Each row is a point. Each copy is the shape, with its points in the same order, turned, moved and blurred by noise. Say if it was mirrored as well.

Shape:
[[-0.28  0.36]
 [ 0.01 -0.10]
 [ 0.04  0.63]
 [ 0.52 -0.09]
 [-0.09 -0.46]
 [ 0.21 -0.25]]
Copy 1, 6 rows:
[[ 0.43  0.23]
 [-0.07 -0.04]
 [ 0.42  0.63]
 [-0.44  0.35]
 [-0.26 -0.39]
 [-0.26  0.03]]
Copy 1 is: mirrored
Copy 2 (6 x 2):
[[-0.23  0.61]
 [-0.10  0.08]
 [ 0.12  0.93]
 [ 0.52  0.05]
 [-0.24 -0.25]
 [ 0.14 -0.08]]
Copy 2 is: only turned
Copy 3:
[[-0.53 -0.20]
 [ 0.01  0.08]
 [-0.42 -0.52]
 [ 0.36 -0.18]
 [ 0.10  0.43]
 [ 0.24  0.18]]
Copy 3 is: mirrored
Copy 4, 6 rows:
[[ 0.00  0.24]
 [ 0.07 -0.15]
 [ 0.39  0.44]
 [ 0.50 -0.43]
 [-0.11 -0.53]
 [ 0.17 -0.43]]
Copy 4 is: only turned

Shape, 7 rows:
[[-0.40  0.37 -0.17]
 [-0.33  0.45 -0.04]
 [ 0.34  0.06  0.23]
 [-0.20 -0.54 -0.53]
 [ 0.23 -0.19  0.44]
 [ 0.06  0.35 -0.27]
 [ 0.14 -0.18  0.46]]
Copy 1 (7 x 3):
[[-0.30  0.60 -0.16]
 [-0.22  0.67 -0.04]
 [ 0.40  0.19  0.16]
 [-0.20 -0.26 -0.66]
 [ 0.29 -0.08  0.34]
 [ 0.14  0.56 -0.29]
 [ 0.20 -0.07  0.37]]
Copy 1 is: only turned
Copy 2 (7 x 3):
[[-0.29  0.39 -0.20]
 [-0.19  0.48 -0.13]
 [ 0.58  0.24  0.06]
 [-0.01 -0.56 -0.42]
 [ 0.55  0.01  0.32]
 [ 0.15  0.37 -0.46]
 [ 0.50  0.03  0.36]]
Copy 2 is: only turned

Shape, 9 rows:
[[-0.38  0.44 -0.14 -0.50]
 [ 0.33 -0.11 -0.29 -0.61]
 [-0.51 -0.22 -0.12 -0.43]
 [ 0.05  0.33  0.44 -0.32]
 [-0.11 -0.16 -0.41  0.05]
 [ 0.09  0.30  0.08  0.22]
 [ 0.35 -0.18  0.46  0.33]
 [ 0.36 -0.42  0.52 -0.55]
 [ 0.00  0.20 -0.21 -0.08]]
Copy 1, 9 rows:
[[-0.19  0.31  0.05 -0.61]
 [ 0.21 -0.42 -0.25 -0.49]
 [-0.53 -0.30  0.15 -0.47]
 [ 0.33  0.11  0.52 -0.34]
 [-0.33 -0.20 -0.19  0.05]
 [ 0.17  0.13  0.17  0.18]
 [ 0.39 -0.32  0.55  0.37]
 [ 0.42 -0.76  0.49 -0.46]
 [ 0.01  0.02 -0.04 -0.11]]
Copy 1 is: only turned
Copy 2, 9 rows:
[[-0.31  0.53  0.13 -0.54]
 [ 0.33 -0.08 -0.11 -0.46]
 [-0.52 -0.05 -0.03 -0.30]
 [ 0.03  0.30  0.68 -0.27]
 [-0.10  0.16 -0.26  0.16]
 [ 0.09  0.50  0.34  0.22]
 [ 0.24 -0.03  0.62  0.51]
 [ 0.25 -0.54  0.61 -0.26]
 [ 0.04  0.40  0.04 -0.05]]
Copy 2 is: only turned

Shape (10 x 6):
[[ 0.26 -0.14  0.06  0.02 -1.04 -0.07]
 [ 0.23  0.43  0.23  0.66  0.09  0.36]
 [ 0.66  0.32  0.45  0.38 -0.04  0.68]
 [ 0.59  0.12  0.27  0.62 -0.07  0.64]
 [-0.53 -0.03 -0.13 -0.22  0.11 -0.14]
 [ 0.02 -0.13 -0.18 -0.27  0.04 -0.24]
 [-0.03 -0.08 -0.54 -0.06 -0.11 -0.31]
 [-0.17  0.43 -0.34 -0.28  0.35  0.08]
 [ 0.08 -0.22  0.03  0.01 -0.10 -0.04]
 [ 0.10  0.21  0.07 -0.04  0.05 -0.37]]
Copy 1, 10 rows:
[[ 0.28 -0.20 -0.25 -0.40 -1.01  0.13]
 [ 0.08 -0.13  0.14  0.71 -0.17 -0.29]
 [ 0.18 -0.53  0.55  0.44 -0.32 -0.49]
 [ 0.26 -0.61  0.33  0.63 -0.27 -0.21]
 [-0.24  0.39 -0.23 -0.30  0.20  0.21]
 [ 0.14  0.16 -0.25 -0.44  0.13  0.00]
 [ 0.12  0.08 -0.67 -0.36  0.03  0.01]
 [-0.36  0.20 -0.24 -0.19  0.38 -0.41]
 [ 0.23 -0.05 -0.05 -0.18 -0.13  0.19]
 [ 0.29  0.37 -0.17 -0.16 -0.02 -0.25]]
Copy 1 is: mirrored
Copy 2, 10 rows:
[[ 0.29 -0.20 -0.09 -0.48 -0.92 -0.40]
 [-0.31  0.00 -0.72  0.34 -0.01 -0.52]
 [-0.18 -0.34 -1.04 -0.04  0.03 -0.31]
 [-0.15 -0.43 -0.95  0.26 -0.18 -0.32]
 [-0.22  0.28  0.49 -0.02  0.01  0.04]
 [ 0.28  0.14  0.25 -0.08  0.01  0.02]
 [ 0.36  0.34  0.26  0.13 -0.30  0.02]
 [-0.11  0.63 -0.05  0.00  0.23  0.17]
 [ 0.13 -0.16  0.07 -0.01 -0.16 -0.12]
 [ 0.21  0.25  0.05 -0.09  0.11 -0.43]]
Copy 2 is: mirrored
Copy 3 (10 x 6):
[[-0.34  0.14  0.57 -0.36 -0.43  0.95]
 [ 0.07  0.21  0.37  0.92  0.17  0.43]
 [ 0.60  0.11  0.45  0.61  0.21  0.92]
 [ 0.28  0.17  0.45  0.61  0.50  0.92]
 [-0.39 -0.35 -0.27  0.03 -0.20  0.04]
 [-0.03 -0.10 -0.03 -0.26 -0.02  0.05]
 [-0.43  0.28 -0.11 -0.24  0.04  0.03]
 [ 0.04 -0.02 -0.61  0.18  0.06  0.02]
 [-0.10 -0.15  0.19 -0.07 -0.03  0.27]
 [ 0.00  0.08  0.15  0.07 -0.15 -0.09]]
Copy 3 is: mirrored
Copy 4, 10 rows:
[[-0.50  0.50  0.27 -0.45 -0.38 -0.64]
 [-0.07  0.35  0.57  0.51  0.23  0.08]
 [-0.04  0.55  0.95  0.00  0.43  0.20]
 [-0.31  0.60  0.71  0.28  0.47  0.12]
 [-0.07 -0.30 -0.46 -0.13 -0.13 -0.11]
 [ 0.13 -0.05 -0.35 -0.30  0.21 -0.27]
 [-0.10  0.20 -0.54 -0.22  0.05 -0.39]
 [ 0.25  0.09 -0.47  0.00  0.14  0.32]
 [-0.20  0.08  0.09 -0.25  0.20 -0.28]
 [ 0.25 -0.01 -0.01 -0.04  0.09 -0.33]]
Copy 4 is: mirrored

Shape, 9 rows:
[[-0.77 -0.08  0.16 -0.29 -0.36  0.23]
 [ 0.40 -0.08 -0.29 -0.11  0.16 -0.42]
 [ 0.14 -0.19 -0.36  0.24 -0.18  0.51]
 [-0.84 -0.25 -0.19  0.06  0.06  0.52]
 [ 0.08 -0.23 -0.46  0.49 -0.37  0.05]
 [ 0.50  0.14  0.23 -0.18  0.41  0.07]
 [-0.68  0.24 -0.26 -0.18 -0.10  0.26]
 [ 0.57 -0.36 -0.04 -0.22  0.38  0.15]
 [ 0.46 -0.18 -0.28 -0.36  0.11  0.28]]
Copy 1:
[[-0.66 -0.20 -0.06 -0.28  0.21  0.34]
 [ 0.54 -0.18 -0.18  0.08  0.06 -0.52]
 [ 0.29  0.15 -0.08  0.39 -0.09  0.42]
 [-0.33  0.07 -0.19  0.03  0.61  0.64]
 [ 0.09  0.02 -0.22  0.73 -0.06  0.04]
 [ 0.68 -0.14  0.43 -0.27  0.09 -0.16]
 [-0.42  0.33 -0.14 -0.23  0.32  0.17]
 [ 0.88 -0.32  0.00 -0.13  0.06  0.06]
 [ 0.70 -0.02 -0.16 -0.20 -0.15  0.14]]
Copy 1 is: only turned
Copy 2 (9 x 6):
[[-0.91  0.12  0.29  0.09 -0.17  0.04]
 [ 0.36 -0.06 -0.48  0.01 -0.40 -0.09]
 [ 0.08 -0.16  0.23  0.22 -0.48  0.52]
 [-0.72 -0.16  0.23  0.64  0.04  0.29]
 [ 0.10  0.02  0.06  0.49 -0.87  0.27]
 [ 0.51 -0.05 -0.05 -0.31  0.14  0.00]
 [-0.67  0.23 -0.13  0.27 -0.03  0.35]
 [ 0.49 -0.60 -0.04 -0.21 -0.08  0.14]
 [ 0.26 -0.37 -0.16 -0.28 -0.23  0.45]]
Copy 2 is: only turned
Copy 3, 9 rows:
[[-0.53  0.08  0.30 -0.55  0.01 -0.27]
 [ 0.33 -0.35 -0.49  0.34  0.08 -0.21]
 [-0.07 -0.44  0.19  0.12  0.03  0.49]
 [-0.54 -0.40  0.62 -0.40  0.32 -0.10]
 [-0.22 -0.53  0.09  0.42 -0.36  0.21]
 [ 0.33  0.08 -0.44  0.21  0.54  0.19]
 [-0.10  0.02  0.56 -0.32  0.04 -0.35]
 [ 0.18 -0.43 -0.56  0.06  0.45  0.30]
 [ 0.40 -0.37 -0.33 -0.14  0.15  0.35]]
Copy 3 is: mirrored
Copy 4:
[[-0.93  0.12 -0.21 -0.03 -0.22  0.04]
 [ 0.41  0.06  0.10 -0.20  0.24 -0.41]
 [ 0.19 -0.10 -0.39 -0.18 -0.18  0.43]
 [-0.66 -0.09 -0.81  0.13 -0.05  0.19]
 [ 0.32 -0.27 -0.28 -0.09 -0.48  0.06]
 [ 0.24  0.23  0.28  0.06  0.63  0.17]
 [-0.53  0.43 -0.54  0.11 -0.16 -0.03]
 [ 0.29 -0.09  0.04 -0.33  0.67  0.17]
 [ 0.24  0.21 -0.10 -0.51  0.41  0.20]]
Copy 4 is: only turned

Shape (13 x 8):
[[ 0.63 -0.27  0.09  0.00  0.52 -0.16  0.22  0.01]
 [ 0.03 -0.10 -0.02  0.48  0.19 -0.32 -0.51 -0.62]
 [ 0.03 -0.32 -0.06  0.80 -0.55  0.76  0.22  0.81]
 [-0.03 -0.15  0.05  0.08  0.19 -0.02 -0.41 -0.26]
 [-0.07 -0.01  0.24  0.21 -0.50 -0.22  0.00  0.61]
 [-0.47 -0.35 -0.34  0.26  0.22  0.06 -0.20 -0.48]
 [ 0.16 -0.24  0.30  0.04 -0.57  0.06  0.05 -0.22]
 [ 0.59 -0.12  0.04  0.27  0.03  0.44  0.68 -0.25]
 [-0.05  0.42  0.33  0.38 -0.17  0.13 -0.18  0.72]
 [ 0.03 -0.05  0.11  0.39 -0.15 -0.07  0.13 -0.24]
 [ 0.10  0.30 -0.20 -0.27  0.49 -0.25 -0.72  0.09]
 [-0.07 -0.06  0.38  0.03  0.44  0.39  0.02  0.60]
 [-0.26  0.20 -0.20  0.27  0.17 -0.06  0.04 -0.13]]
Copy 1, 13 rows:
[[ 0.14 -0.13  0.34  0.17  0.26 -0.53  0.18  0.00]
 [ 0.07  0.23  0.24  0.02 -0.20 -0.09 -0.32 -0.93]
 [-0.32 -0.17 -0.35  0.88 -0.48  0.79  0.67  0.22]
 [-0.05  0.21  0.18 -0.09  0.11  0.13 -0.18 -0.43]
 [-0.12  0.02 -0.29  0.27 -0.56  0.24 -0.25  0.38]
 [-0.31  0.33 -0.26 -0.06  0.24  0.12  0.01 -0.85]
 [-0.13  0.00  0.06 -0.31 -0.54  0.15  0.28 -0.03]
 [ 0.08  0.19  0.23  0.21 -0.14 -0.24  0.96 -0.03]
 [-0.05  0.37  0.05  0.61 -0.36  0.45 -0.26  0.45]
 [-0.10  0.25 -0.01  0.15 -0.38 -0.09  0.17 -0.28]
 [ 0.49  0.30  0.17  0.02  0.50  0.17 -0.66 -0.15]
 [-0.39  0.16  0.25  0.49  0.35  0.21 -0.01  0.45]
 [-0.01  0.58 -0.23  0.25  0.02 -0.03 -0.03 -0.31]]
Copy 1 is: only turned
Copy 2:
[[-0.17 -0.25  0.38  0.26  0.09  0.82  0.06  0.00]
 [-0.07  0.28  0.08  0.72  0.25 -0.15 -0.18 -0.34]
 [ 0.23 -0.89 -0.43  0.03 -0.73 -0.32  0.15  0.57]
 [-0.01 -0.07  0.18  0.38  0.31 -0.01 -0.38  0.00]
 [-0.42 -0.06  0.06 -0.21 -0.44 -0.27 -0.02  0.45]
 [-0.26 -0.27 -0.25  0.61  0.59 -0.14 -0.23 -0.17]
 [-0.14 -0.38  0.09 -0.25 -0.18 -0.18 -0.26 -0.38]
 [ 0.22 -0.74  0.00 -0.14  0.00  0.44  0.46 -0.33]
 [ 0.12 -0.06  0.29 -0.18 -0.26 -0.35  0.11  0.81]
 [-0.13 -0.16  0.09  0.16  0.01 -0.14  0.19 -0.19]
 [ 0.01  0.47  0.23  0.30  0.52  0.33 -0.58  0.50]
 [-0.03 -0.61  0.46  0.01  0.11  0.09 -0.11  0.79]
 [-0.11 -0.07 -0.10  0.19  0.43 -0.13  0.17  0.11]]
Copy 2 is: mirrored
Copy 3:
[[ 0.37 -0.65 -0.07 -0.05  0.31 -0.41  0.55 -0.37]
 [-0.20  0.01 -0.57  0.21  0.49 -0.06 -0.15 -0.55]
 [ 0.34 -0.57  0.24  1.02 -0.15  0.78  0.26  0.47]
 [ 0.07 -0.20 -0.42 -0.09  0.39  0.16 -0.01 -0.17]
 [ 0.22 -0.37  0.14  0.32 -0.30 -0.02 -0.34  0.42]
 [-0.49 -0.06 -0.69  0.03  0.25  0.29  0.27 -0.09]
 [ 0.04 -0.36  0.28 -0.08 -0.26  0.28 -0.17 -0.34]
 [ 0.14 -0.31  0.29  0.11  0.03  0.18  0.81 -0.41]
 [ 0.61 -0.09  0.19  0.44  0.15  0.08 -0.14  0.56]
 [-0.12 -0.15  0.04  0.29 -0.03  0.08  0.07 -0.22]
 [ 0.66 -0.02 -0.84 -0.33  0.31 -0.27 -0.06  0.06]
 [ 0.38 -0.44  0.12 -0.10  0.49  0.08  0.31  0.66]
 [-0.06  0.11 -0.30  0.12  0.09 -0.06  0.30  0.07]]
Copy 3 is: only turned
Copy 4, 13 rows:
[[-0.04  0.04 -0.57 -0.48 -0.15 -0.28  0.08  0.58]
 [-0.73 -0.13 -0.15 -0.34 -0.73  0.08 -0.28  0.32]
 [ 0.59 -0.56  0.25  0.82 -0.04 -0.11 -0.24  0.50]
 [-0.39 -0.18 -0.10 -0.42 -0.26  0.14 -0.25  0.14]
 [ 0.45 -0.11  0.13 -0.06 -0.40 -0.25 -0.70  0.01]
 [-0.75 -0.27 -0.12 -0.01 -0.16  0.16  0.08 -0.18]
 [ 0.34 -0.23  0.09 -0.24 -0.73  0.07  0.09  0.06]
 [ 0.28  0.24 -0.14  0.07 -0.31 -0.05  0.67  0.74]
 [ 0.32 -0.13  0.56 -0.12 -0.07 -0.02 -0.90  0.40]
 [-0.15  0.07  0.09  0.00 -0.55 -0.11 -0.05  0.22]
 [-0.32  0.12 -0.39 -0.79  0.10  0.37 -0.78  0.13]
 [ 0.24 -0.34  0.31 -0.40  0.39 -0.29 -0.23  0.50]
 [-0.32  0.31  0.15 -0.03 -0.09 -0.02 -0.33 -0.01]]
Copy 4 is: mirrored

Shape:
[[ 0.46  0.06  0.20  0.27  0.01 -0.40 -0.24  0.03 -0.42]
 [-0.16 -0.61 -0.11 -0.01  0.10  0.46  0.27  0.34  0.14]
 [-0.56 -0.35 -0.27  0.04  0.82 -0.01  0.23  0.22  0.33]
 [ 0.10  0.17 -0.07 -0.40 -0.30 -0.03 -0.29  0.80  0.63]
 [-0.01  0.24  0.53  0.24 -0.40 -0.07 -0.72 -0.36 -0.20]
 [-0.34 -0.20 -0.59 -0.31  0.10  0.45  0.07 -0.17 -0.02]
 [-0.53 -0.20 -0.21 -0.13  0.40 -0.29  0.66  0.35  0.37]
 [ 0.35 -0.13 -0.23 -0.34 -0.52 -0.33 -0.43  0.37  0.73]
 [-0.21 -0.09  0.05 -0.07  0.28  0.11  0.46 -0.08  0.12]
 [-0.42  0.19 -0.47  0.22  0.00  0.38  0.07  0.19  0.36]
 [ 0.08 -0.10  0.15 -0.10  0.56  0.40  0.17 -0.04  0.11]
 [-0.04  0.06  0.47 -0.01  0.21 -0.36 -0.22  0.11 -0.65]]
Copy 1 (12 x 9):
[[ 0.23 -0.18  0.26  0.09 -0.09 -0.60  0.28 -0.04 -0.27]
 [-0.17 -0.32 -0.23  0.01  0.13  0.56 -0.36  0.36 -0.03]
 [-0.55 -0.09 -0.20  0.00  0.66 -0.03 -0.50  0.44  0.38]
 [ 0.31 -0.13  0.32 -0.81 -0.03  0.47  0.30  0.17  0.57]
 [ 0.07 -0.19  0.66  0.34 -0.31 -0.10  0.18 -0.74  0.07]
 [-0.45 -0.17 -0.49 -0.16  0.42  0.39 -0.11 -0.28 -0.02]
 [-0.55  0.37 -0.21 -0.30  0.21  0.01 -0.40  0.62  0.30]
 [ 0.40 -0.36 -0.05 -0.89 -0.45  0.15  0.14 -0.11  0.62]
 [-0.22  0.31 -0.09  0.02  0.15  0.10 -0.37  0.07 -0.04]
 [-0.29  0.14 -0.28  0.09  0.30  0.46  0.18 -0.01  0.55]
 [ 0.18  0.07  0.05  0.04  0.59  0.16 -0.43 -0.05 -0.05]
 [-0.22 -0.11  0.64  0.02  0.15 -0.49  0.12 -0.06 -0.45]]
Copy 1 is: mirrored
Copy 2, 12 rows:
[[-0.23  0.06 -0.65 -0.07  0.25 -0.32 -0.05  0.19 -0.36]
 [ 0.52 -0.53  0.35  0.09 -0.03  0.34  0.04 -0.04 -0.13]
 [ 0.78 -0.28  0.49  0.06  0.53 -0.31 -0.07 -0.27  0.22]
 [ 0.33 -0.13 -0.10 -0.42  0.05  0.30 -0.55  0.80  0.54]
 [-0.77  0.38 -0.10 -0.09  0.10 -0.11 -0.61  0.13 -0.38]
 [ 0.67  0.07  0.24 -0.21 -0.07  0.25 -0.32 -0.54 -0.14]
 [ 0.77 -0.15  0.47 -0.17  0.12 -0.39  0.26  0.04  0.49]
 [ 0.02 -0.37 -0.43 -0.36 -0.27  0.19 -0.64  0.40  0.68]
 [ 0.32  0.05  0.29 -0.12  0.18  0.02  0.24 -0.22  0.10]
 [ 0.67  0.31  0.27  0.30 -0.04  0.16 -0.44  0.03  0.17]
 [ 0.24 -0.08  0.14 -0.11  0.60  0.31  0.12 -0.23 -0.05]
 [-0.13  0.11 -0.14 -0.43  0.42 -0.49  0.03  0.24 -0.63]]
Copy 2 is: mirrored
Copy 3 (12 x 9):
[[ 0.36  0.16  0.06  0.27 -0.25  0.06 -0.03  0.37 -0.61]
 [-0.17 -0.77  0.00 -0.15  0.22  0.52 -0.10  0.37  0.17]
 [-0.39 -0.44 -0.06  0.00  0.99 -0.12 -0.04  0.41  0.21]
 [ 0.16  0.15 -0.40 -0.28 -0.17  0.24 -0.38  0.67  0.73]
 [ 0.03  0.44  0.41  0.27 -0.64  0.06 -0.56 -0.15 -0.26]
 [-0.31 -0.45 -0.38 -0.23  0.29  0.32 -0.05 -0.28 -0.02]
 [-0.45 -0.53 -0.25 -0.06  0.48 -0.27  0.30  0.64  0.34]
 [ 0.51 -0.19 -0.44 -0.11 -0.45 -0.05 -0.62  0.47  0.57]
 [-0.25 -0.37  0.12 -0.05  0.28  0.02  0.36  0.02  0.11]
 [-0.37 -0.17 -0.38  0.35  0.25  0.33 -0.12 -0.03  0.46]
 [ 0.07 -0.23  0.31 -0.13  0.46  0.30  0.22  0.02  0.10]
 [-0.14  0.39  0.29 -0.12 -0.10  0.08 -0.02  0.51 -0.61]]
Copy 3 is: only turned
